Every row gives one point. The ring and each string are closed loops that go straight from each point to the next, and from the last back to the first. Before rounding, they use only three directions, however many columns there are. Count how often each string passes through the ring. Passing back the other way cancels.
In the rows, zero is written as 100.

Ring:
array([[102,  98, 114, 129],
       [ 84, 106, 102, 121],
       [ 97, 114,  96, 103],
       [122, 120,  94,  88],
       [158, 123,  97,  72],
       [157, 115, 103,  68],
       [125,  98, 111,  84],
       [113,  92, 116, 101],
       [111,  94, 118, 120]])
String:
array([[112, 104, 107, 104],
       [ 77,  95, 112, 133],
       [ 72,  98, 111, 146],
       [107, 109, 106, 125],
       [126, 113, 105, 110],
       [122, 118,  99, 107],
       [122, 109, 104,  98],
       [ 94, 111,  96,  90],
       [141, 127,  91,  73],
       [183, 133,  93,  64],
       [153, 118, 102,  84],
       [136, 114, 102,  85],
       [129, 115,  98,  75],
       [177, 131,  93,  57],
       [183, 133,  93,  65],
       [148, 120, 100,  86],
       [132, 115, 102,  94],
       [101, 110,  99,  98],
       [ 62, 107,  95, 109],
       [ 61, 108,  98, 129],
       [123, 111, 107, 117],
       [109, 105, 108, 114],
       [ 88,  99, 107, 110],
       [ 85,  94, 115, 137],
       [132, 101, 120, 140],
       [126, 104, 114, 122]])
Times through: 5
String:
array([[ 98,  87, 122, 131],
       [137,  97, 123, 138],
       [126, 104, 113, 116],
       [108, 102, 109, 109],
       [ 81,  94, 111, 124],
       [ 97,  93, 119, 141],
       [125,  99, 119, 132],
       [131, 104, 112, 111],
       [101,  97, 111, 109],
       [ 88,  87, 116, 110],
       [112, 100, 110,  99],
       [138, 107, 109,  96],
       [129, 106, 108,  92],
       [110, 102, 105,  84],
       [165, 114, 103,  56],
       [189, 123, 102,  57],
       [168, 119, 103,  75],
       [121, 108, 103,  88],
       [141, 115,  99,  66],
       [195, 126,  99,  48],
       [195, 122, 102,  47],
       [134, 106, 104,  66],
       [118, 104, 106,  90],
       [153, 107, 111,  90],
       [139,  99, 115,  94],
       [120, 104, 108, 100],
       [ 87,  93, 111, 108]])
Times through: 3

Ring:
array([[154,  36,  81,  30,  70, 132, 104,  73, 103],
       [137,  52,  99,  40,  83, 122, 101,  74,  96],
       [ 95,  99, 114,  80, 109, 100, 103,  93,  91],
       [ 67, 131, 116, 113, 125,  88,  99, 110,  96],
       [ 57, 142, 107, 132, 129,  88,  93, 122, 108],
       [ 68, 134,  89, 131, 120,  95,  97, 126, 117],
       [ 90, 115,  68, 113, 104, 105, 110, 121, 118],
       [126,  77,  56,  75,  81, 120, 120, 104, 115],
       [151,  44,  65,  41,  69, 132, 113,  83, 109]])
String:
array([[128,  57, 118,  41,  91, 117,  93,  70,  89],
       [110,  80, 124,  56, 102, 104, 103,  78,  81],
       [ 87, 121,  95,  92, 109,  88, 138, 106,  81],
       [ 89, 114,  95,  94, 108,  94, 122, 106,  92],
       [ 99,  96,  97,  87, 104, 106, 100, 100, 104],
       [ 93, 110,  90,  95, 105,  99, 116, 107,  99],
       [ 55, 156, 102, 128, 128,  75, 131, 124,  87],
       [ 39, 163, 122, 143, 141,  75, 100, 125,  96],
       [ 46, 147, 127, 139, 139,  85,  75, 120, 109],
       [ 71, 119, 115, 117, 123, 100,  71, 110, 115],
       [ 53, 134, 124, 139, 135,  98,  52, 118, 125],
       [ 40, 155, 112, 158, 140,  89,  66, 133, 126],
       [ 53, 156,  86, 147, 127,  85, 109, 136, 113],
       [ 79, 131,  77, 117, 111,  93, 125, 123, 104],
       [ 97, 102,  86,  95, 103, 106, 104, 108, 109],
       [101,  91,  88,  97, 102, 117,  79, 106, 124],
       [107,  85,  81,  94,  98, 121,  77, 106, 129],
       [105,  94,  81,  88,  97, 111, 105, 105, 111],
       [101, 110,  62,  97,  96, 102, 135, 116, 104],
       [110, 108,  42,  94,  87, 103, 155, 121, 104],
       [114,  91,  67,  81,  90, 111, 124, 106, 106],
       [128,  65,  78,  65,  85, 124,  97,  92, 114],
       [158,  29,  71,  37,  67, 142,  86,  77, 121],
       [182,   5,  61,  12,  52, 152,  96,  67, 118],
       [160,  42,  55,  31,  62, 130, 135,  82, 100],
       [115,  93,  69,  74,  89, 105, 140, 103,  94],
       [111,  91,  81,  78,  94, 108, 119, 100, 100],
       [140,  48,  92,  43,  80, 128,  92,  77, 106],
       [123,  72,  89,  61,  89, 116, 107,  88, 101],
       [114,  89,  84,  70,  92, 106, 128,  96,  92],
       [122,  77,  94,  53,  89, 107, 128,  85,  83]])
Times through: 1
